Each row is a point. The points of each table are mixes of a few directions, plus a little noise. How many directions does each table use, and how many do they share? Where both have some left over, give the other angles between the two spaces (their principal angles), to ten degrees, smallest first.
In the rows, 128 means zero.

First:
[[ 39 173 101]
 [160  92 136]
 [140 122 132]
 [148 156 137]
 [153  97 134]]
Second:
[[143 131  85]
 [133 129 112]
 [101 122 206]
 [131 129 120]
 [107 123 189]
 [153 134  56]]
Directions: first 2, second 1, shared 0; angles 90

First, 7 rows:
[[139  67 135 142]
 [117 188 121 115]
 [138  75 134 140]
 [110 229 117 106]
 [119 177 123 117]
 [134  96 132 135]
 [140  65 135 142]]
Second, 6 rows:
[[172 151 109 170]
 [ 38 166 116 140]
 [153 129 130 122]
 [129  78 144 109]
 [104 115 152  69]
 [170 130 117 159]]
Directions: first 1, second 3, shared 1

First (8 x 6):
[[187  73 161 191 180 192]
 [ 94 160 109  91  97  91]
 [115 140 120 114 117 114]
 [156 101 144 159 154 159]
 [ 78 175 100  73  83  73]
 [114 142 120 112 115 112]
 [163  95 148 167 160 167]
 [118 138 123 117 119 117]]
Second, 6 rows:
[[133 114  94 136  96 109]
 [158 138 193 151 170 209]
 [110 159 145 113 153 102]
 [105  59  75 114 130  73]
 [152 169 114 156  86 116]
 [110 129 146 100 132 158]]
Directions: first 1, second 4, shared 1

First, 8 rows:
[[ 93 136 163 135 134 132 137 122]
 [157 114  96 126 148 116 102 154]
 [200 141  64 100  28 152 176  65]
 [194 130  66 107  67 139 149  96]
 [128 117 124 133 162 115 102 157]
 [ 81 132 173 140 155 126 125 137]
 [ 72 135 183 141 154 128 130 132]
 [ 98 120 154 141 176 115 103 160]]
Second:
[[164 110 122 181 156 164 136 102]
 [150 138 154 132 123 128 160 167]
 [ 89 111  74 121  70 158  90 168]
 [151 136 120 163 159 117 140  94]
 [ 99 153 125  93 142  67 115  88]
 [105  89 163  81 135 165  94 100]
 [100 160 124  89  85  85 137 187]
 [126  91 123 133  98 194 112 164]
 [167 163 147 160 184  74 168  83]]
Directions: first 2, second 4, shared 0; angles 60, 90

First:
[[122 180 148 132 169 142 140  47 223]
 [114 145 162 140 133 132 124 127 166]
 [126 119 117 132 143 149  86 118  93]
 [141 152 166 153 123 140 160 116 128]
 [126  96 147  98 118  45 145 172  58]
 [147 110  92 110 102 105 169 148 106]
 [120  94  64 130 107 182  71 167 122]]
Second:
[[ 66 123 109 148 142 133 158 130 114]
 [ 72 137 128 150 156 134 151 108 124]
 [135 116 114 122 113 126 128 148 122]
 [200  94  99  93  68 118 105 190 120]
 [176 173 195 125 162 128  93  60 164]
 [ 40 117  96 155 144 135 171 137 106]
 [206 135 154 103 112 122  90 123 147]]
Directions: first 5, second 2, shared 1; angles 90

First:
[[ 89 110  88 184 114 162 147 220 102 121 196]
 [139 111 151 133 148 135  84 135 124 118 118]
 [141 150 134  94 122 105 148  74 145 139  98]
 [133 167 115  87 104  97 188  63 150 149 104]
 [ 94 121  89 170 110 152 158 197 109 127 184]
 [157  89 183 136 174 141  26 137 121 104 101]
 [116 134 111 134 116 130 153 139 126 132 144]
 [151 164 138  71 118  89 161  36 156 146  77]
 [133 107 144 143 146 141  87 151 119 116 130]]
Second, 11 rows:
[[ 73 141 151 156 151 198 105  37  76  11  82]
 [125 124  92 137  98  89 165 181 158 161 125]
 [ 88 180  78  99 127 133 164 125 135  62 208]
 [119  97 183 112 155 142 152 129 136 159 139]
 [162 146 129 100 141 129  92 116 121 136 170]
 [172 111 139 135 123 112  95 139 128 176 102]
 [162 128 142 140 134 143  65  91  99 120  93]
 [116 142  81 132 101  99 160 166 150 130 140]
 [ 90 131  90 154 100 114 170 151 141 106 102]
 [126 117 128 122 123 111 156 158 148 159 139]
 [176  90 196 121 155 139  84 113 117 188 106]]
Directions: first 2, second 4, shared 0; angles 30, 90

First, 8 rows:
[[155 129 208 196  67  71  91  92 215 101 249]
 [115 109 133 113 140 135 128 128 122 146 111]
 [126 138  97 113 142 144 141 140 101 127  96]
 [135 141 116 131 127 129 132 132 123 118 127]
 [112 112 119 104 148 144 134 134 109 148  94]
 [118 112 135 118 136 132 126 127 126 143 118]
 [124 130 110 115 140 140 136 136 110 132 103]
 [140 152 106 133 124 130 135 135 119 110 126]]
Second:
[[114 199 142  85  82 124 160 150 109  51 150]
 [117  95 116 145 170 127 137 120 144 155 137]
 [133 121 127 133 134 127  72 117  99 143 128]
 [128 154 161  93  85 126 172 137 132  87 112]
 [129  82 136 138 159 126 117 110 134 163 114]
 [108 125 120 127 128 140 111 141 134 153 140]
 [147 159 120 131 129 114 118 120  97  84 140]
 [149  88 103 173 138 141 138 131 174 187 102]]
Directions: first 2, second 5, shared 1; angles 90

First, 11 rows:
[[ 25 130 164 163 113  72 163 132 195  80  48 160]
 [ 98 164 171  56 145 211 149  52 134 114  95 164]
 [122 129 134 137 144 161 145 119 131 116 106 133]
 [181 110 127 161 152 106  97 177 134 136 162  90]
 [170 143 123 150 130 141 105 115 132 113 179 126]
 [138 149 114 125 120 176 136  83 111 116 147 149]
 [167 116 152  76 119  23  53 188 141 175 188  83]
 [126 137 101 177 106 129 138 110 128 102 146 145]
 [131 125 133  84 133 139 126 126 110 153 122 122]
 [127  91  82 124 131 154 165 154  67 171  89 114]
 [123 113 109 155 116  96 132 153 124 132 126 121]]
Second, 11 rows:
[[ 92  60  93 130 138 134 157 183  89 181  84  91]
 [172 198 154 148 145 134 143 136 114  82 136 138]
 [ 74  23  85 107 116 121 123 145 126 202  96 100]
 [123 171 140 146 132 146 148 135 107  96 149 128]
 [134 155 135 142 138 138 147 145 107 111 129 124]
 [ 69  82 113 106  96 130 101  87 158 151 159 132]
 [173 161 144 133 141 120 126 129 131 107 121 139]
 [171 156 139 139 147 123 139 148 116 114 108 129]
 [192 130 132 130 155 107 133 159 120 137  79 124]
 [ 13  84 110 110  77 151 106  70 155 142 195 131]
 [194 188 164 117 123 105  85  69 184  84 154 171]]
Directions: first 5, second 3, shared 1; angles 60, 60

First (10 x 14):
[[188 198 152 139  95 123 133  55  48 155 208 114 156 138]
 [152 117 145 132 153 120 135 117 151 133 146 125 126 104]
 [142 126 147 146 154 146 101  92 127 101 211 102 142 156]
 [ 64 105  93 119 117 142 113 183 145 101  65 139 118 153]
 [133 102 145 130 143 115 127 129 149 124 123 116 110 129]
 [210 195 184 141 107  45 136 112  94 118 103 118 141  75]
 [ 54  59  90 109 133 156 129 180 170 131  65 139  92 157]
 [ 70 105  84 122 149 151 117 198 183  91  71 159 138 109]
 [155 140 153 132 115 109 130  97 100 141 148 110 120 140]
 [112 135  87 111 113 173 158 119 112 185 139 159 136 120]]
Second, 11 rows:
[[110 143 137 133 126 103 132 100 111  91 161 100  88 180]
 [109 124 138 130 101 169 122 168 163 163 120 128 170 146]
 [110 130  95 135 116 111 134 157 145 108  93 169 150 189]
 [131 116 125 137 130 120 129 134 118 145 104 132 117 102]
 [ 99 136 187 125  91 203 113 146 166 177 186  64 156 149]
 [101 124 104 135  99 146 129 189 171 142  84 169 185 187]
 [167 136  96 106 164 104 133  98 117  85 132 166 135 102]
 [168 125  99 117 167  89 135  97  98 100 110 162 111  72]
 [140 128 115 133 151  79 135  94  89  97 122 130  78 113]
 [105 132 186 121  92 215 111 154 174 187 180  71 172 134]
 [165 115 125 134 171  68 135  71  59 115 116 118  48  35]]
Directions: first 5, second 4, shared 0; angles 30, 30, 50, 70

First (8 x 18):
[[ 96 117 124 104 135 123 158  95 112 116 155 138  61 157 127 112 150 158]
 [153 116  36 144  82  96 157 102 148  86 103  95 136 125 166 145 106 129]
 [ 61 160 201  98 135 136 128 172  88 116 136 128 120 131  81 153 151 134]
 [167 109 123 162 115 151 121 125 151 116  98  96 186 119 164  92  84 127]
 [ 91 179  37 145 130  86 147 125 127 137  48 155 194 172 106 146 140 126]
 [150 122 176 119 161 143  92 137 131 177 171 163 104 108 111 128 147 110]
 [214  72 186 133 132 153 131 140 154 121 145  72  77  95 169 119  84 118]
 [ 93 149 142 118 134 136  91 127 113 154 168 176 147 117  99 128 163 122]]
Second, 9 rows:
[[100 122 118 104 169 121 148 125 131 112 134 163 147 105 112 176 115 128]
 [137 128 117 147 133 144 107 139 136 158 140 101 132 136 157 104 122 130]
 [161 140 175 132  30 101 143 109 102  86  85 124  78 156  91  93 168 121]
 [ 89 116  87 114 222 145 125 142 149 153 163 146 174  95 149 176  91 134]
 [155 134 138 151  88 135 109 132 126 144 122  95 110 151 144  82 140 127]
 [117 122 102 134 174 147 113 141 143 159 152 118 152 119 156 134 108 131]
 [ 81 115  90 103 226 137 138 135 146 136 159 164 175  88 134 195  92 134]
 [160 143 193 115   7  80 166  95  90  50  66 151  66 154  57 110 180 117]
 [152 132 131 154 101 142 104 136 131 155 131  91 116 149 154  82 135 129]]
Directions: first 6, second 2, shared 0; angles 50, 70

First (11 x 20):
[[139 175  95 121 136 122 154 111  93 146  96 116  91 128 133  95 135 160
  149 107]
 [ 81 124 104 109 101 166  54 156 156  97 144 126 162  80 123 195 104  99
  110 141]
 [145 111 103 161 139 135 166 160 141 143 176 112 151 144  99 107 117 110
  128 102]
 [142 191 126 130 125 155 137 121 130 138  99 121  93 125 122  94 137 176
  140  95]
 [162 109 165 176 133 117 174 137 131 140 175 129 126 182 116  98 124 108
  115 166]
 [169 149 129 136 127 136 180 126 130 157 140 126 132 144 108 107 139 136
  123  86]
 [101  82 155 122 121 137  79 143 165 100 141 140 163 111 130 167 122 105
  114 142]
 [143 141 136 145 132 133 148 130 131 136 133 125 117 144 121 103 130 140
  131 123]
 [101 115 125 147 139 144  94 153 155 106 132 119 127 120 126 113 117 139
  141 129]
 [117  96 149  76 139  68 117  74  86 124  69 152 117 121 172 150 152 131
  138 149]
 [110 114 123  86 117  95 106  97  90 121 104 142 129 112 157 177 131 104
  120 168]]
Second, 10 rows:
[[ 49 221  65 104 113 220   7 162 172  82  63 101  94  35 127 131 109 205
  162  73]
 [156  95 151 137 133  95 171 116 112 145 151 138 140 161 128 127 135 100
  116 148]
 [156  95 150 136 133  96 170 116 113 144 151 138 140 161 128 127 135 101
  116 147]
 [122 136 123 126 127 136 118 131 132 124 123 126 125 121 128 128 127 134
  131 124]
 [ 92 171  99 117 121 170  73 144 148 107  98 116 112  85 128 129 119 163
  144 103]
 [149 103 145 134 132 103 160 119 116 140 145 135 137 153 128 127 133 107
  119 143]
 [134 120 133 130 129 120 138 125 124 132 133 131 131 136 128 128 130 122
  125 132]
 [122 135 123 126 127 135 119 130 131 125 123 126 125 121 128 128 127 134
  131 124]
 [146 107 142 133 132 107 156 121 118 139 143 134 136 149 128 127 132 110
  120 141]
 [154  97 149 136 133  98 168 117 113 143 149 137 139 158 129 127 134 103
  117 146]]
Directions: first 6, second 1, shared 1

First:
[[160 116 113 135 153 167  99 133 111 119  81 124 140 156 155  91 145 130
  131 111 128 118 107 125]
 [155 124 110 104 137 125 122 144  94 115 136 175 144 169 132 105 132 109
  152 115 141 133 107 110]
 [138 123 161 170 165 167 105 126 147 136  67 116 153 148 141  72 139 153
  130 101 136 117 113 156]
 [120 130 121 140 144 152 110 105 139 151  85 152 139 153 134 113 130 147
  129  75 138 127 134 124]
 [ 95 142 124 100  89  74 165 125 132 134 199 145 108  98  98 186 108 114
  127 151 126 143 153 115]
 [109 131 172 183 160 163 111 106 173 158  63 117 150 137 129  86 130 170
  122  82 138 120 133 162]
 [127 127 134 123 109 109 144 142 128 110 163  86 110  89 124 154 126 116
  116 182 113 127 131 134]
 [120 128 161 151 127 125 136 135 149 124 132  84 124  97 124 127 127 136
  116 160 120 123 130 154]
 [108 129  89 107  91 117 138 110 131 130 153  91  87  81 130 198 123 122
  100 154 104 129 157 107]
 [165 130  94  60 123  83 142 164  58 103 193 241 152 197 114 112 124  77
  182 119 155 149  96  85]
 [110 128 129 136 109 126 136 119 147 129 136  76 104  82 128 164 125 134
  103 158 110 123 147 135]]
Second:
[[113  84  81 155 150 163  77  99 151 139  48 114 131 139 147 101 135 201
   97  85 138 117  94 107]
 [108 155 122 134 122  91 116 152 123 178 153 151 125 133 111 180 100 120
  157 155 166 146 144 123]
 [156 126 158 108 122 144 167 120 121  74 147 113 128 117 134  93 151  96
  117 125  86 117 130 144]
 [169  57 129 121 147 218 144  68 144  20  54  73 134 120 169   7 192 163
   55  56  46  86  84 133]
 [117 161 138 125 117  91 133 154 118 162 170 149 126 128 110 174 105 100
  159 161 153 144 150 131]
 [115 145 125 132 124 106 120 143 125 159 143 142 127 131 118 160 111 123
  146 145 152 139 138 125]
 [112 145 121 135 125 104 115 143 126 165 140 144 127 132 117 163 108 127
  147 145 156 140 137 123]
 [141 138 150 114 120 126 155 132 120 106 155 126 127 121 125 122 135  99
  132 138 111 127 137 139]
 [127 134 131 126 126 122 131 133 126 132 137 131 127 127 125 135 125 122
  133 134 131 131 132 129]
 [143 146 158 110 117 118 162 138 116 107 169 129 127 120 121 128 133  87
  138 146 111 129 143 142]
 [106 117  96 149 137 126  89 125 140 167  94 134 129 138 129 145 114 169
  128 118 158 133 117 112]]
Directions: first 4, second 2, shared 0; angles 30, 60

First, 11 rows:
[[110 111 157 115 143 104 123 156 150  90 125  92 151 157 174 101 132 111
  159 103 117 144 151 145 136 183 143 141 145 132 162 162]
 [119 170 168 147 110 177 120  96  93  59 167 164 121 118  96 127  67 180
  139 144  82 179  49 167 120 100 112 108 133  88 127 185]
 [136 111 145 165 162  69 150 146 186 176 107  86 106 149 171 151 145 110
  166 162 153 105 185 104  56 142  92 106 102 122 127  87]
 [147 125 141 160 114 150 115 111 193 121 121 111  71 132 137 107 183 157
  125  97 102 126 116 109 115 151 118  87 177 107 131  91]
 [114  98 106  79 127 122 132 158 123 109 116 109 163 140 158 102 138  82
  131  95 137 119 163 136 176 163 165 158 158 151 154 144]
 [134 111 145 128 127 167 130 119 145  79 155 119 113 136 160  81 131 113
  174 122  98 158 102 142 161 140 140 132 176 134 139 129]
 [153 154 152 164 114 223 122  60  85  91 196 183  87  91  87 100  90 167
  155 167  81 186  12 144 163  60 114 127 135 125  89 118]
 [138 159 150 182 157  66 102 117 113 219 112 135 123 115  82 191 148 189
   77 157 161 108 138  93  73 108  88 130  24 140  88 100]
 [111 115  99  83 123 111 130 157 109 124 111 122 169 134 133 129 123  97
  109 104 145 111 161 136 156 146 155 153 134 141 146 152]
 [140 126  82 117 138 111 141 125  82 200 123 152 142 103  96 165 116 102
  104 168 174  95 147 104 130  75 123 156  74 159  93  89]
 [105 128  59  66  95 110 140 165 130 137  77 130 161 132 113 158 131  98
   69  86 157  74 184 129 127 141 153 113 155 106 154 148]]
Second, 9 rows:
[[137 101  90 109 125 125 129 125  98 170 125 139 126 122 101 136 144 110
  106 148 153 104 152 114 149 100 140 143 109 162 122  92]
 [148  81  92 126 154 134 164 140 121 173 165 103 148 118 161 107 120  41
  184 170 166 118 139 119 146  94 128 189 106 176 100  75]
 [ 97 209 172 121  93 129 131 118 185  32  61 172  87 142 144 161  90 195
  112  92  67 140 127 140  76 170 113   7 214  18 167 206]
 [121 152 110 112 102 162 144 122 127  93 130 152 128 117 120 132  93 124
  127 121 113 132 103 144 126 111 128 106 164  92 129 151]
 [ 81 118  82  54  81 139 141 173  95  60 127 121 192 149 106 134  74 100
  106  96 126 122 148 193 130 142 158 124 163  89 190 220]
 [140 129 179 187 167  97  95 119 104 174 165 104 138 126 109 132 146 173
  129 153 139 152 101 122 108 125 102 174  35 165  98 116]
 [161 114  95 131 122 174 129 101 129 160 142 143 100 100 121 100 164 107
  123 121 133 119 101  97 179  99 141 149 150 161  90  62]
 [126 114 165 147 148 103  99 141 141 129 136  89 141 145 143 107 165 148
  129 102 124 143 130 130 133 173 133 156 108 149 138 137]
 [142 135 166 163 159  88 120 114 153 161 102 130  91 135 146 143 157 154
  136 151 130 125 153  92 105 139 109 107 104 139 116  93]]
Directions: first 6, second 6, shared 4; angles 30, 40

First, 11 rows:
[[123 132 133 112 138 132 134 132 100 138 125 125 133 120 102 141 127 117
  128 121 146 129 129 135 146 106 130 135 121 115 154 108]
 [ 76 168 155 159  87  54 122 163  60 141 142 100  79 164  92 157 131 166
  115 121  76 161  76 123  94 141 106 160 105 117 122 189]
 [138 120 123 121 136 143 129 121 141 126 125 133 138 121 134 122 127 120
  131 129 139 122 138 129 135 125 132 122 132 130 130 116]
 [181  87  99 107 162 197 130  92 211 109 116 157 173  97 179  91 126  97
  140 139 168  95 178 128 150 129 148  92 155 146 119  81]
 [163 101 111  97 163 184 136 105 163 124 117 147 167  97 140 114 126  94
  138 130 175 105 166 135 163 106 146 108 141 129 146  72]
 [107 144 143  97 143 124 142 143  51 155 124 117 131 116  60 164 127 110
  127 111 160 137 121 144 164  79 129 151 107  96 186  92]
 [150 111 119  88 165 175 140 114 127 136 116 140 163  96 111 130 126  91
  136 123 182 112 158 141 173  89 144 120 131 116 168  65]
 [105 145 134 203  66  59 103 142 166 104 147 116  74 182 187 108 132 192
  117 144  32 148  86 102  43 210 104 128 134 162  41 239]
 [142 117 120 126 135 144 127 119 153 121 126 136 138 122 145 117 128 122
  131 132 135 120 140 127 130 132 133 118 136 135 121 120]
 [133 124 123 144 118 124 122 124 157 117 131 131 123 136 155 114 129 139
  128 135 110 126 128 121 110 151 126 120 136 141 102 148]
 [ 88 159 149 154  95  70 123 154  78 137 139 107  89 157 103 149 130 159
  118 123  86 153  87 124  99 141 110 152 111 121 120 178]]
Second, 11 rows:
[[121 136 151  68 141  91   7 137 139 119 172 141 191 209 142  27 143  92
   85 125 142 165  80 169 138 198  95  94  36 135  59  94]
 [129 127 137 149 142 144 153 114 167 115 135 114  97 118 124 138 113 132
  147 115 113 104 144 105 123 127 127 131 155 144 127 130]
 [119 134 117 144 100 112 151 143  83 143 110 129 116 115 123 163 135 150
  126 139 119 140 122 129 116 110 136 144 138 113 148 158]
 [105 145 148 155 118 102 134 134 129 123 142 106  88 144 114 140 120 148
  132 117  92 129 112 111 107 141 115 142 131 136 116 158]
 [161 100  56 152  58 126 150 141  91 146  69 178 166  91 209 149 162 166
  113 191 131 153 140 145  97 121 164 120 158 111 131 189]
 [155 108 127 109 165 170 114 101 199 108 138 136 151 125 149  89 119 100
  136 122 149 103 154 125 146 141 130 103 134 148 110  86]
 [121 134 141 132 137 127 131 125 138 123 138 116 113 133 115 130 120 127
  134 117 121 122 127 120 128 130 122 132 129 133 127 125]
 [135 123 132 113 137 128  90 122 160 116 143 135 149 151 148  86 130 115
  119 129 131 131 122 135 129 158 119 110 108 140  95 116]
 [132 125 131 156 133 140 150 115 172 113 132 118  99 120 139 134 116 139
  145 122 107 108 142 104 114 135 128 128 158 146 117 142]
 [108 143 147 146 129 115 144 132 121 127 137 107  92 132 101 149 118 139
  137 113 107 124 120 113 120 124 120 144 134 130 134 141]
 [120 133 122  83 146 153 183 143  10 175  93 129 147  69  44 204 131 102
  135 119 197 131 146 152 190  25 154 160 126  72 243  70]]
Directions: first 2, second 4, shared 2

First, 8 rows:
[[156 132 134 127 155 123 106 125 125  94 125 140 134 141 127 131 149 111
  141 139 133 116 119 125 134 112 133 145 134 109 132 150]
 [101 150 139 120  70 124 171 147 135 156 118 135 123 115 132 124 106 155
  122 127 101 142 132 127 121 128 143 123 138 184 120 102]
 [145 120 119 136 160 130 107 118 122 108 141 125 130 135 124 126 147 116
  135 134 139 119 120 133 132 127 126 130 126  94 132 146]
 [134 116 146 111 142 122 107 124 129 122  98 130 132 137 134 147 117 107
  120 113 146 128 141 108 128 121 107 141 120 131 127 128]
 [137 116  88 161 163 143 118 112 120 119 183 111 124 124 114 106 158 133
  140 144 133 119 111 156 132 146 135 104 124  68 136 148]
 [151 115 121 135 171 129  97 115 122 102 137 125 132 139 124 130 148 108
  135 131 146 117 122 129 133 126 120 133 123  86 134 150]
 [ 72 111 133 112  79 133 157 133 136 199 102 107 118 109 137 142  70 145
   91  91 133 156 162 112 115 154 100 103 109 178 119  78]
 [128 165 143 122  82 119 162 150 133 123 121 151 129 125 130 120 130 148
  139 145  93 129 118 132 127 110 161 141 151 174 122 123]]
Second:
[[136 120 157 102 137 117 106 128 130 120  83 136 135 140 137 153 112 102
  119 110 147 128 144 100 128 114 107 150 122 143 126 126]
 [124 132 113 141 124 133 139 128 127 132 151 124 125 122 123 115 136 141
  133 137 118 128 120 142 128 135 139 117 131 120 129 129]
 [127 129 124 132 127 130 131 128 128 129 134 127 127 126 127 124 130 132
  129 131 125 128 126 132 128 130 131 125 129 126 128 128]
 [122 135 105 148 121 136 146 128 126 134 163 122 123 119 121 109 140 148
  135 142 113 128 116 150 128 139 145 111 132 116 129 130]
 [136 120 157 102 137 117 105 128 130 120  83 136 135 140 137 153 112 102
  119 110 147 129 144 100 128 114 106 150 122 143 126 126]
 [121 136 100 153 119 138 150 128 126 136 171 120 122 116 119 104 143 153
  137 145 110 127 113 155 128 141 149 107 134 114 130 130]
 [128 128 128 128 128 128 128 128 128 128 128 128 128 128 128 128 128 128
  128 128 128 128 128 128 128 128 128 128 128 128 128 128]
 [137 118 161  98 138 116 102 128 130 119  77 137 136 142 139 157 110  98
  117 108 150 129 146  96 128 112 103 153 121 145 126 125]
 [107 151  50 198 104 157 189 128 122 149 249 106 110  95 103  61 171 198
  153 176  77 127  85 203 129 165 186  68 144  87 133 134]
 [137 118 162  97 139 115 101 128 131 119  75 138 136 142 139 158 109  97
  117 107 150 129 147  95 128 111 102 154 121 146 126 125]
 [134 122 149 109 135 120 111 128 130 122  95 134 133 137 135 146 116 109
  121 115 142 128 140 107 128 118 112 144 124 139 127 126]]
Directions: first 3, second 1, shared 1

First (10 x 32):
[[106 103 128 123 126 142 122 115 154 132 138 141 130  70 122 112  70 122
  101 129  95  57  78 139 133  86 115 145 113  82  66 142]
 [128 128 128 128 128 128 128 128 128 128 128 128 128 129 128 128 129 128
  128 128 129 129 129 128 128 129 128 128 128 129 129 128]
 [113 111 128 125 127 138 124 119 146 131 135 137 130  87 124 117  88 124
  109 129 105  79  93 136 132  98 119 140 118  96  84 138]
 [151 154 128 133 130 112 134 142 100 124 118 115 125 190 134 145 190 135
  157 127 163 204 182 116 122 173 142 109 144 177 195 113]
 [128 128 128 128 128 128 128 128 128 128 128 128 128 128 128 128 128 128
  128 128 128 128 128 128 128 128 128 128 128 128 128 128]
 [104 101 128 123 126 144 122 114 156 133 139 142 131  63 121 110  64 121
   98 130  91  50  72 140 134  81 114 147 111  77  59 144]
 [136 137 128 130 129 123 130 133 119 127 124 123 127 150 130 134 149 131
  138 128 140 154 147 124 126 144 133 122 133 145 151 123]
 [107 103 128 123 126 142 123 115 154 132 138 141 130  70 122 112  71 122
  101 129  95  58  78 139 133  86 115 145 113  83  66 142]
 [153 156 128 133 130 112 134 143  98 123 117 113 125 195 135 146 194 135
  159 126 166 209 186 115 122 176 143 108 145 181 199 112]
 [154 158 128 134 130 110 135 143  97 123 116 113 125 198 135 147 197 136
  161 126 168 213 189 115 122 179 143 107 146 183 203 111]]
Second (10 x 32):
[[143 159 126 122 144 128 146 143 139  90 128 164 114 131  94 121 140 106
  131 120 138 128 186 133 138 129 139 135 153  99 110 147]
 [106 135 129 136 123 128 138 106 144 130 135 110 106 168 142 120 163 155
  152 117 142 156 125 118 141 151 122 125 135 128 139 116]
 [143 149 127 122 141 130 136 143 129 106 120 155 131 108 107 127 120 100
  116 127 127 114 166 135 128 118 134 134 140 108 107 145]
 [150  95 122 126 127 119 125 156 118 118 150 140 123 144  93 127 131 139
  145 132 127 135 114 140 125 129 147 125 129 137 157 130]
 [127 179 130 124 144 136 145 121 143 104 108 153 126 111 125 124 130  96
  111 119 134 116 189 125 137 124 122 137 147  96  87 145]
 [164  84 122 121 130 118 113 170 100 126 143 145 145 104  91 136  96 119
  123 144 112 111 106 146 111 107 150 127 116 142 148 138]
 [108  57 131 136  96 125  87 109  97 202 135  62 161 109 189 145  92 167
  119 149 107 122   7 122 103 118 111 115  73 190 169  92]
 [ 36 218 147 148 117 151 154  22 181 156  90  69 104 165 236 117 185 151
  131 100 156 162 154  84 162 169  68 129 135 111  81  99]
 [137 140 129 124 135 131 127 135 124 123 113 143 144  94 126 132 105 101
  104 133 120 106 147 131 122 112 126 132 127 120 106 138]
 [165  63 119 124 124 113 114 174 104 124 162 140 127 142  79 131 119 146
  150 138 120 133  88 148 115 122 160 121 121 150 179 129]]
Directions: first 1, second 3, shared 0; angles 50
